Each row of a before or after table is a point. The points were changed in one or more steps. Then noise was added and the rows were shuffled. The steps act on how far a point lies along the listed directions, d1 being the first. Write out the steps. A step turns or swaps two directions, mirrors them in a line or flattens them onto one, adds a multiple of one to another, or multiplies one. Angles are multiples of 10 degrees, from the lower direction toward the higher: turns from -170 to 170, lines from 10 to 170 but not 90. Use the fewest steps. Two steps may share a direction if one is a turn and the other turns, adds or multiplies; they go together, in the order done. Otherwise the lowest direction goes first.

Directions:
(1): [ 12 -35]
(2): [-35 -12]
Before (9 x 2):
[[-10  -3]
 [ 10 -36]
 [  9  29]
 [ 24  30]
 [ 41   3]
 [-32  25]
 [ 22  -8]
 [-42 -11]
 [-50  13]]
After (9 x 2):
[[ 36 -19]
 [-34  26]
 [-58   7]
 [ -9   6]
 [ 24   0]
 [ -3 -30]
 [-36 -10]
 [ 21  29]
 [ 12 -36]]
Steps: mirror d1 and d2 in the line at 120 degrees

Directions:
(1): [ 42 -13  39  25  -4  -6]
(2): [-22 -44   7  -7 -25 -31]
(3): [ 38 -26 -41 -14   9  -3]
(4): [-15 -34   0  20  12  46]
(5): [-12  -6   0  17  53 -29]
Before (10 x 6):
[[-21   2   6  -1   9   0]
 [  2  35 -14  -8  12  25]
 [  9  -1  18  -3   4 -28]
 [ 11 -18  20  25  -7  18]
 [ 12 -14   6 -14 -32  -7]
 [  9  16  23  10  -8  32]
 [ 17   9 -11 -11   2 -12]
 [ 25   8   4 -14 -20  -3]
 [ 38 -12 -48 -36 -13 -34]
 [  9   7   0  -2   6  11]]
After (10 x 6):
[[ -9  -5  22  -1 -12 -19]
 [ 52 -38 -21   8   6   5]
 [ -4  32 -10  -2  16  23]
 [-19  50  19 -21 -26 -60]
 [ 24  -6   0  11  17  29]
 [ -8  25  36   3  -6  -8]
 [-12 -10  -2  -3   4  13]
 [-15  30  25   0  -6 -10]
 [ 13   6  -3  -3   8   6]
 [-24  12  51  12 -10  -6]]
Steps: turn d3 and d4 by -70 degrees; multiply d3 by 2.5; multiply d5 by 0

Directions:
(1): [-22  10 -15 -15 -10  12  47  20  -4 -26  -6]
(2): [ 51  -1  10   5  12 -14   8  20  -9 -30  -7]
(3): [  7 -21   6  -3  -2   5  14   7  13   1  60]
(4): [-10 -14  27  20   9  29   0  34 -28  17  -6]
(5): [-17  13 -11  30  37   3  -1 -21 -20 -25  17]
(6): [ -6  -5   3 -54  24  -1 -17   1 -26  -4   7]
Before (10 x 11):
[[  8  12  -8   9  -7  -5   1   5  13 -10  10]
 [  9 -10  13  -8   1   1  20  13   4  -9   5]
 [  2  12   3  -9  23   3 -13   5 -19   0 -44]
 [ 20 -17  16 -20  -1   3  -1  33  10  -4  14]
 [  8 -15   0 -11 -21   0   6 -11  11  27   9]
 [ 22 -10   0 -26   3  -9   3 -13  29  -8  22]
 [ 12   2  -2  -3   1   2  -9  12 -18  -4 -35]
 [  3 -19   1 -23   5  11   0  22  -3   6  26]
 [-60   6  -4  36  -5  21  -9 -20  10  38  -3]
 [-17  10  -4 -22 -13  19  35  34 -12 -16 -14]]
After (10 x 11):
[[  5   8  -3 -17   2  -2  -5  11  -1  -8  11]
 [ 13  12  -3  13   4   5  21  19  -9 -28  -3]
 [ -8   1  -7  -1  19   2  -9 -29 -22   5   4]
 [ 10  -1   1  38 -10   8  21   7  27   5   3]
 [ -7  11 -14   3  15   3 -11   3 -15  -6 -32]
 [-18 -20  14 -11  -5   5 -27 -10  17  47  30]
 [ -9  14  -4   5  25   2  -7   7 -13 -27 -21]
 [  1   2   7  -8  16  -3  11   2  -9 -19 -12]
 [ -3  10  -5 -13  22  -1  -5 -17   1 -13 -24]
 [ 10  -5  -8  28  -8   8  16   8   7 -10  11]]
Steps: flatten d1 and d2 onto the line at 50 degrees; turn d3 and d6 by 130 degrees; multiply d4 by 0.4; multiply d5 by -1
